Each wall is flat, endless, passes through zero and stands at right angles to its row. A trip goes straight from one point to another. List the walls that it crosses, first one first.

Walls:
(1): +0.02; +0.17
(2): -0.12; +0.30
(3): -0.02; -0.20
(4): +0.73; -0.34
Trips:
+0.36; +0.09 to +0.20; +0.18 => 2
-0.62; -0.01 to -0.15; -0.48 => 2, 4
+0.00; +0.29 to -0.51; +0.39 => none

Walls:
(1): -0.19; -0.16; +0.12; -0.12; +0.89; -0.21; +0.03; -0.61
(2): +0.08; +0.43; -0.42; -0.29; +0.00; +0.38; +0.63; +0.49
(3): +0.23; -0.47; -0.43; +0.36; +0.69; -0.04; +0.07; -0.28
(4): +0.45; +0.55; -0.21; +0.04; +0.05; -0.22; +0.28; +0.06
(5): +0.44; -0.69; +0.00; -0.60; +0.04; +0.75; -0.14; +0.43
Trips:
-0.02; -0.91; -0.23; +0.20; +0.40; +0.20; -0.02; +0.10 to -0.35; +0.47; +0.10; -0.13; +0.32; +0.23; +0.13; +0.07 => 2, 5, 3, 4
+0.11; -0.06; -0.15; +0.34; +0.28; -0.62; -0.42; +0.73 to -0.02; -0.57; -0.69; -0.12; +0.43; -0.08; -0.27; +0.49 => 5, 4, 1, 2
-0.13; -0.12; +0.17; +0.23; +0.00; +0.34; +0.58; +0.03 to -0.20; -0.21; +0.09; +0.95; +0.23; -0.11; +0.32; -0.08 => 5, 1, 2
+0.04; -0.51; +0.35; +0.10; +0.41; +0.22; +0.17; +0.31 to +0.16; +0.13; +0.04; -0.28; -0.42; -0.35; +0.28; +0.55 => 2, 1, 3, 4
-0.20; -0.12; -0.23; -0.48; +0.00; +0.24; +0.26; +0.04 to -0.38; +0.76; -0.01; -0.20; +0.04; +0.19; +0.06; +0.04 => 1, 4, 5
+0.15; -0.05; -0.05; -0.30; -0.66; -0.52; -0.45; -0.18 to +0.58; -0.08; -0.23; -0.07; -0.21; -0.42; +0.61; -0.44 => 4, 3, 2, 1
+0.35; +0.05; -0.33; -0.02; -0.53; +0.29; +0.58; -0.13 to -0.57; -0.24; +0.05; +0.27; -0.68; +0.29; -0.37; +0.33 => 4, 2

Walls:
(1): -0.08; -0.06; +0.31; -0.35; +0.58; +0.74; +0.50; -0.07; +0.02; +0.10; -0.10; +0.51; +0.33; +0.07
(2): -0.12; +0.15; -0.03; +0.14; -0.36; +0.27; -0.34; +0.21; +0.00; +0.14; -0.34; +0.10; -0.54; -0.31
(3): -0.36; +0.13; +0.34; -1.13; +0.82; +0.61; -0.52; -0.20; +0.20; -0.02; +0.00; -0.18; -0.31; +0.29
(4): +0.01; -0.15; -0.62; -0.11; -0.31; -0.28; +0.17; -0.17; +0.50; -0.30; +0.07; +0.16; -0.12; +0.23
(5): +0.16; +0.15; -0.36; -0.04; +0.31; -0.13; +0.13; -0.13; +0.32; -0.04; -0.01; +0.28; -0.57; -0.71
(6): +0.34; -0.35; +0.19; +0.01; -0.33; +0.49; +0.32; +0.29; -0.38; -0.59; -0.46; -0.57; +0.26; -0.01
(7): +0.09; +0.24; +0.84; +0.15; +0.14; -0.27; +0.66; +0.37; +0.07; +0.17; +0.10; +0.03; -0.16; -0.42
Trips:
-0.44; +0.60; -0.45; -0.88; -0.17; +0.28; +0.21; +0.14; -0.16; -0.03; -0.31; +0.48; -0.04; +0.00 to -0.26; +0.33; -0.33; -0.53; +0.05; -0.67; -0.15; -0.86; -0.39; +0.57; -0.03; -0.43; -0.39; -0.13 => 1, 2
+0.17; -0.27; +0.07; +0.19; -0.30; +0.13; +0.00; -0.33; -0.40; -0.81; -0.12; -0.31; -0.13; -0.18 to +0.24; -0.09; +0.37; +0.46; -0.35; -0.21; -0.33; -0.14; -0.93; -0.35; -0.29; -0.08; +0.21; -0.03 => 4
-0.02; -0.31; +0.08; -0.22; +0.04; -0.05; -0.26; +0.09; -0.15; -0.40; +0.79; +0.29; -0.37; +0.14 to -0.31; -0.34; -0.06; -0.58; -0.02; +0.81; -0.17; -0.38; -0.04; -0.89; -0.28; +0.88; -0.41; -0.88 => 1, 2, 6
-0.20; +0.01; +0.27; -0.70; -0.04; +0.13; +0.73; -0.04; +0.20; +0.11; -0.04; -0.57; +0.44; -0.51 to -0.61; +0.01; -0.37; -0.26; -0.14; +0.00; +0.23; +0.05; -0.15; -0.35; +0.01; +0.04; +0.07; +0.03 => 4, 7
+0.30; -0.13; -0.49; -0.27; -0.44; +0.39; +0.20; +0.23; +0.43; -0.32; +0.48; +0.06; +0.05; +0.07 to -0.02; -0.47; -0.66; -0.28; -0.42; -0.05; -0.14; +0.23; +0.22; +0.30; -0.57; +0.19; +0.19; -0.08 => 1, 2
-0.38; +0.25; -0.56; +0.41; +0.63; -0.41; +0.04; -0.25; -0.73; +0.88; -0.39; -0.27; +0.24; +0.32 to +0.06; -0.33; -0.58; -0.38; -0.18; +0.29; -0.24; +0.51; +0.21; +0.09; -0.39; +0.18; -0.65; +0.30 => 2, 3, 4, 5, 6
-0.15; +0.35; -0.24; -0.52; +0.30; +0.41; -0.02; +0.50; +0.18; +0.10; -0.53; +0.63; -0.12; -0.49 to +0.24; -0.46; +0.56; +0.59; +0.17; -0.20; -0.22; +0.12; -0.03; -0.42; -0.23; -0.28; +0.27; -0.12 => 6, 3, 5, 1, 2

Walls:
(1): +1.05; +0.67; -0.54; -0.26; -0.25; -0.31; +0.42; +0.02; -0.29; +0.35; -0.12; -0.37; -0.20; -0.19; +0.32; +0.24; -0.11; -0.17; +0.00; +0.73; +0.05; -0.45; -0.42; -0.32; +0.72; +0.31; -0.19; -0.29; -0.06; +0.16; +0.16; +0.20
(2): -0.77; -0.34; -0.01; +0.17; +0.47; +0.01; -0.44; -0.47; +0.18; -0.14; -0.22; +0.65; -0.20; -0.31; +0.32; +0.83; +0.14; -0.07; +0.03; +0.15; -0.05; +0.33; -0.08; +0.03; -0.79; +0.00; +0.14; -0.13; -0.29; +0.23; -0.10; +0.59
(3): -0.48; -0.32; -0.50; -0.62; +0.41; -0.13; -0.27; -0.10; +0.37; -0.20; +0.34; -0.20; +0.12; -0.25; +0.38; -0.07; -0.32; -0.25; -0.51; +0.23; -0.29; -0.05; +0.34; +0.05; -0.44; +0.04; +0.86; -0.20; +0.31; -0.28; -0.50; -0.59
(4): +0.30; +0.24; +0.67; +0.06; +0.23; +0.19; -0.62; -0.11; -0.32; +0.89; -0.23; +0.16; +0.20; -0.16; -0.96; -0.62; -0.01; -0.36; +0.05; -0.10; -0.14; +0.01; +0.69; -0.54; -0.39; -0.29; -0.50; +0.34; -0.64; -0.31; +0.09; -0.03
(5): -0.33; -0.27; +0.11; +0.07; -0.27; -0.43; -0.84; -0.23; +0.12; -0.43; -0.82; +0.06; -0.08; -0.10; +0.73; +0.14; -0.45; +0.16; +0.19; +0.54; +0.14; -0.17; +0.13; +0.01; -0.13; +0.14; -0.18; -0.57; -0.57; -0.36; -0.54; +0.10
(6): +0.00; -0.01; -0.18; +0.21; +0.64; -0.16; -0.71; +0.17; +0.58; +0.12; -0.60; +0.03; +0.31; -0.22; +0.64; +0.29; -0.29; -0.21; -0.28; +0.52; +0.44; -0.19; +0.01; -0.82; -0.48; -0.67; -0.42; +0.21; -0.28; +0.30; +0.10; -0.37
(7): -0.29; +0.17; +0.41; -0.06; +0.81; -0.06; +0.55; -0.37; +0.13; +0.45; +0.12; -0.16; -0.77; +0.10; -0.38; +0.55; -0.55; +0.04; -0.15; +0.58; -0.15; +0.29; +0.28; +0.23; -0.07; -0.18; +0.64; +0.09; -0.42; +0.30; -0.18; +0.08
(8): +0.36; -0.04; -0.28; +0.25; -0.05; -0.28; +0.17; +0.28; +0.66; -0.40; +0.17; -0.64; +0.17; -0.13; -0.15; -0.13; -0.66; -0.23; -0.31; +0.12; +0.07; -0.20; -0.45; +0.89; -0.07; -0.51; +0.53; +0.40; +0.55; -0.16; +0.67; +0.01
(9): -0.21; -0.31; +0.55; -0.08; -0.41; +0.03; +0.13; +0.01; +0.86; -0.06; +0.84; +0.46; -0.20; -0.06; +0.48; -0.42; +0.17; +0.41; +0.07; -0.27; +0.31; -0.02; -0.69; +0.36; -0.09; +0.20; +0.13; -0.13; +0.05; +0.08; +0.65; +0.51
Trips:
+0.39; -0.27; -0.51; -0.05; +0.47; -0.39; -0.08; +0.53; +0.47; +0.28; -0.70; -0.25; -0.18; -0.12; +0.10; -0.41; -0.35; -0.11; +0.27; +0.18; -0.07; -0.57; +0.06; -0.02; -0.09; -0.27; +0.39; -0.10; -0.47; -1.02; -0.30; -0.12 to +0.55; +0.33; +0.49; -0.21; +0.62; +0.79; -0.18; -0.04; +0.49; +0.27; +0.47; +0.61; +0.18; +0.68; +0.10; -0.34; -0.26; -0.13; +0.01; -0.31; +0.17; -0.22; -0.28; -0.61; -0.31; +0.03; -0.62; +0.65; +0.02; -0.04; -0.47; +0.13 => 7, 8, 1, 5, 9, 3
-0.31; +0.54; +0.54; -0.24; -0.12; -0.40; +0.27; +0.30; +0.24; -0.14; -0.40; -0.17; -0.05; +0.31; -0.32; -0.41; -1.17; -0.50; +0.21; +0.59; +0.06; -0.41; +0.75; +0.13; -1.13; +0.23; +0.56; +0.28; +0.50; -0.59; +0.37; +0.14 to -0.22; +0.16; +0.37; -0.45; -0.42; -0.63; +0.12; +0.30; -0.36; +0.55; -0.24; +0.19; +0.15; +0.04; -0.19; +0.01; -0.86; +0.18; +0.04; +0.48; +0.03; -0.54; -0.15; +1.04; +0.37; +0.28; -0.25; -0.15; -0.14; -0.25; -0.56; -0.34 => 6, 1, 4
+0.22; +0.25; -0.18; -0.36; -0.14; -0.06; -0.34; +0.35; -0.21; -0.12; -0.22; -0.49; +0.43; -0.36; +0.31; +0.48; +0.01; -0.12; -0.07; -0.66; -0.37; -0.01; +0.23; -0.21; +0.39; -0.12; +0.29; -0.65; -0.09; +0.27; -0.26; -0.09 to -0.37; +0.12; -0.45; -0.19; -0.33; -0.12; +0.23; -0.06; +0.34; +0.32; -0.09; +0.74; -0.26; -0.46; +0.38; -0.12; -0.37; -0.03; +0.57; -0.42; +0.05; -0.53; +0.11; +0.26; +0.16; -0.05; +0.47; +0.39; +0.12; -0.72; +0.34; -0.28 => 6, 8, 9, 1

Walls:
(1): -0.10; +0.48; +0.40; -0.33; +0.10; -0.57; -0.66; -0.14; +0.60; -0.14; +0.32; -0.48; -0.09; -1.04; -0.02; +0.62; -0.16; +0.25; +0.15; +0.59; +0.15; +0.18; -0.24; +0.51; -0.51; -0.28; +0.37; +0.63; +0.64; +0.24; -0.16; +0.04; -0.18; +0.39; +0.18; -0.24; +0.10; +0.36; -0.48; +0.09; +0.15; +0.54; +0.44; -0.40; +0.13; -0.70; +0.40; +0.47
(2): +0.02; -0.19; -0.52; -0.18; +0.43; +0.39; -0.23; -0.15; +0.04; +0.01; +0.20; +0.38; -0.14; +0.05; +0.05; +0.00; +0.42; -0.28; +0.35; +0.11; -0.32; +0.03; +1.11; +0.03; -1.09; +0.35; -0.71; -0.05; +0.37; +0.09; +0.02; -0.18; +0.50; +0.88; +0.09; -0.10; +0.76; +0.15; -0.26; -0.45; -0.14; +0.46; -0.12; -0.16; -0.06; +0.33; +0.13; +0.01
(3): +0.05; -0.14; -0.70; +0.42; +0.30; +0.60; -0.47; +0.30; +0.32; -0.60; -0.11; -0.37; -0.29; +0.25; +0.27; +0.55; +0.06; +0.55; +0.15; -0.23; +0.31; -0.54; -0.37; +0.31; -0.24; +0.08; -0.70; -0.50; -0.94; -0.36; -0.51; -0.04; +0.10; +0.42; -0.15; -1.09; -0.52; +0.21; +0.05; -0.49; +0.11; -0.22; -0.28; -0.43; +0.16; -0.79; -0.71; +0.15
(4): +0.15; -0.09; -0.05; -0.55; +0.55; +0.58; -0.47; -0.03; +0.35; +0.38; -0.90; +0.24; +0.38; +0.10; -0.44; -0.43; +0.02; +0.31; +0.04; -0.17; -0.11; +0.34; +0.27; -0.63; +0.25; -0.24; +0.38; -0.28; +0.06; +0.24; -0.24; -0.05; +0.06; +0.31; -0.11; +0.73; -0.36; -0.14; +0.02; -0.31; -0.21; +0.15; +0.50; -0.01; -0.49; +0.28; -0.39; -0.36
(5): +0.19; +0.29; +0.02; -0.07; +0.41; -0.46; -0.19; -0.49; +0.56; +0.04; -0.03; +0.92; +0.24; -0.21; +0.25; +0.06; +0.52; +0.28; +0.96; +0.32; -0.31; -0.32; +0.29; +0.44; +0.40; -0.38; -0.71; +0.45; -0.40; +0.62; +0.15; -0.79; +0.17; -0.11; +0.12; +0.42; -0.13; -0.34; +0.14; -0.67; +0.30; -0.85; +0.03; -0.48; -0.56; -0.52; -0.74; +0.34
(6): -0.24; -0.31; -1.27; -0.56; +0.51; -0.07; +0.58; +0.26; +0.66; +0.62; +0.09; -0.30; -0.11; +0.25; +0.47; -0.35; +0.56; +0.87; -0.12; +0.23; +0.38; +0.18; -0.18; -0.47; +0.40; +0.35; -0.09; -0.60; -0.61; -0.52; -0.28; -0.19; -0.17; +0.47; -0.12; +0.08; +0.40; -0.10; -0.03; +0.31; -0.22; -0.52; +0.07; -0.14; +0.37; +0.04; -0.91; -0.18
(7): -0.17; -0.22; +0.67; -0.25; +0.53; -0.02; -0.35; +0.40; +0.14; -0.09; -0.35; -0.09; -0.05; +0.40; +0.16; -0.05; +0.49; -0.19; +0.69; +0.62; -0.20; -0.57; -0.48; -0.34; -0.12; -0.04; -0.34; +0.01; -0.04; -0.20; -0.08; -0.10; -0.15; +0.00; +0.26; +0.10; +0.34; +0.35; +0.05; +0.08; +0.29; +0.00; -0.25; +0.23; +0.23; -0.33; -0.60; +0.29
Trips:
-0.53; -0.52; -0.50; +0.17; +1.01; +0.20; -0.40; -0.25; -0.06; +0.68; +0.46; -0.52; -0.45; +0.32; +0.48; -0.84; +0.07; -0.39; -0.61; -0.09; -0.16; -0.20; -0.18; +0.00; +0.05; +0.56; -0.21; +0.29; +0.29; -0.28; -0.08; +0.74; +1.00; -0.11; +0.06; -0.55; +0.19; +0.18; -0.58; -0.24; -0.26; -0.27; +0.37; +0.12; +0.11; -0.65; +0.45; +0.77 to -0.40; -0.18; -0.29; +0.23; +0.11; -0.47; +0.31; -0.21; -0.16; -0.11; -0.41; -0.19; +0.14; +0.09; -0.01; +0.70; +0.33; +0.17; -0.21; -0.45; +0.01; +0.54; +0.00; +0.05; +0.19; +0.00; +0.30; -0.27; +0.01; -0.34; -0.32; -0.04; +0.00; +0.43; -0.46; -0.36; +0.01; -0.24; -0.24; -0.28; +0.18; +0.34; +0.30; -0.40; -0.09; +0.57; -0.19; -0.20 => 7, 1, 4
-0.22; +0.43; -0.04; -0.12; -0.57; +0.24; +0.79; -0.51; -0.02; -0.69; -0.08; -0.22; -0.47; -0.60; -0.13; +0.10; -0.62; -0.44; -0.42; +0.32; -0.31; -0.04; +0.01; +0.62; -0.31; -0.65; +0.05; +0.25; -0.97; +0.23; -0.32; +0.13; -0.17; +0.01; +0.11; +0.39; -0.55; +1.01; +0.35; +0.66; -0.03; +0.05; -0.64; +0.47; -0.72; -0.28; -0.16; +0.09 to -0.15; -0.31; +0.21; +0.35; -0.15; +0.43; +0.28; -0.21; -0.16; +0.65; -0.18; +0.56; +0.48; -0.06; -0.08; +0.47; -0.40; +0.50; -0.20; -0.02; -0.08; +0.33; -0.17; +0.00; -0.41; -0.03; -0.35; +0.22; -0.31; +0.22; -0.51; +0.00; +0.71; -0.06; +0.53; +0.08; +0.13; +0.78; +0.51; +0.07; +0.15; -0.31; -0.07; +0.18; -0.31; +0.24; -0.27; -0.02 => 5, 1, 4, 2
-0.63; +0.10; +0.02; +0.14; -0.07; -0.25; +0.05; -0.10; -0.04; -0.80; -0.43; -0.55; -0.15; -0.13; +0.09; +0.13; +0.42; -0.46; -0.16; +0.03; +0.14; +0.06; +0.49; -0.50; -0.18; +0.23; -0.19; -0.42; +0.54; -0.23; -0.17; +0.09; -0.01; +0.22; +0.28; +0.27; -0.55; +0.10; +0.37; -0.48; -0.10; -0.11; +0.48; +0.21; -0.27; -0.26; -0.17; -0.43 to -0.41; -0.27; -0.03; +0.14; -0.21; +0.12; -0.33; -0.02; -0.44; +0.07; +0.27; -0.63; -0.85; +0.36; -0.18; +0.23; -0.18; -0.35; -0.20; +0.20; +0.24; +0.62; +0.75; +0.00; +0.06; +0.30; +0.82; +0.49; +0.21; -0.21; -0.19; -0.04; -0.11; -0.31; -0.36; +0.04; -0.42; -0.40; -0.27; -0.40; -0.69; +0.10; -0.23; -0.49; +0.11; +0.67; +0.00; -0.37 => 7, 3
+0.18; -0.12; +0.09; -0.24; -0.02; +0.03; -0.27; -1.00; -0.25; -0.50; -0.33; -0.64; -0.08; -0.50; +0.16; +0.33; +0.14; +0.35; +0.44; +0.29; +0.63; +0.34; +0.09; +0.62; -0.58; +0.12; +0.08; -0.05; +0.56; -0.07; -0.17; +0.02; -0.47; -0.78; -0.05; +0.50; -0.25; +0.28; -0.16; +0.19; -0.50; +0.03; +0.17; +0.09; +0.15; +0.14; +0.06; -0.16 to +0.16; -0.23; +0.06; +0.01; -0.31; +0.11; -0.19; -0.31; +0.42; -0.45; -0.17; +0.33; +0.62; -0.41; +0.14; -0.12; -0.08; +0.26; -0.28; -0.48; -0.62; +0.24; -0.16; -0.19; +0.46; +0.35; -0.21; -0.49; +0.15; -0.59; -0.16; +0.47; -0.53; -0.26; +0.06; +0.05; +0.46; +0.17; +0.12; +0.03; -0.18; -0.69; -0.79; -0.34; -0.37; -0.05; -0.26; -0.03 => 4, 5, 6, 3, 1
-0.49; -0.13; +0.31; +0.18; +0.00; +0.14; +0.42; -0.27; -0.53; +0.22; +0.12; -0.11; -0.33; +0.46; +0.35; -0.02; +0.23; +0.10; -0.81; +0.19; +0.07; +0.15; +0.03; +0.01; +0.04; -0.83; +0.09; -0.33; +0.30; -0.67; -0.02; -0.08; -0.38; -0.59; +0.27; +0.28; +0.07; +0.14; +0.30; +0.69; +0.30; -0.10; +0.28; -0.44; +0.34; -0.06; +0.16; -0.20 to +0.17; +0.34; +0.52; -0.20; +0.71; +0.33; +0.34; +0.27; +0.12; +0.30; +0.05; +0.49; -0.10; -0.06; -0.28; -0.38; -0.34; -0.31; +0.08; +0.18; +0.32; -0.75; +0.07; -0.20; +0.12; +0.06; -0.11; +0.05; +0.03; +0.19; -0.22; +0.11; -0.03; -0.58; +0.34; +0.05; -0.14; +0.02; -0.62; +0.00; +0.12; +0.03; +0.25; -0.04; -0.06; +0.75; +0.12; +0.40 => 7, 6, 4, 5
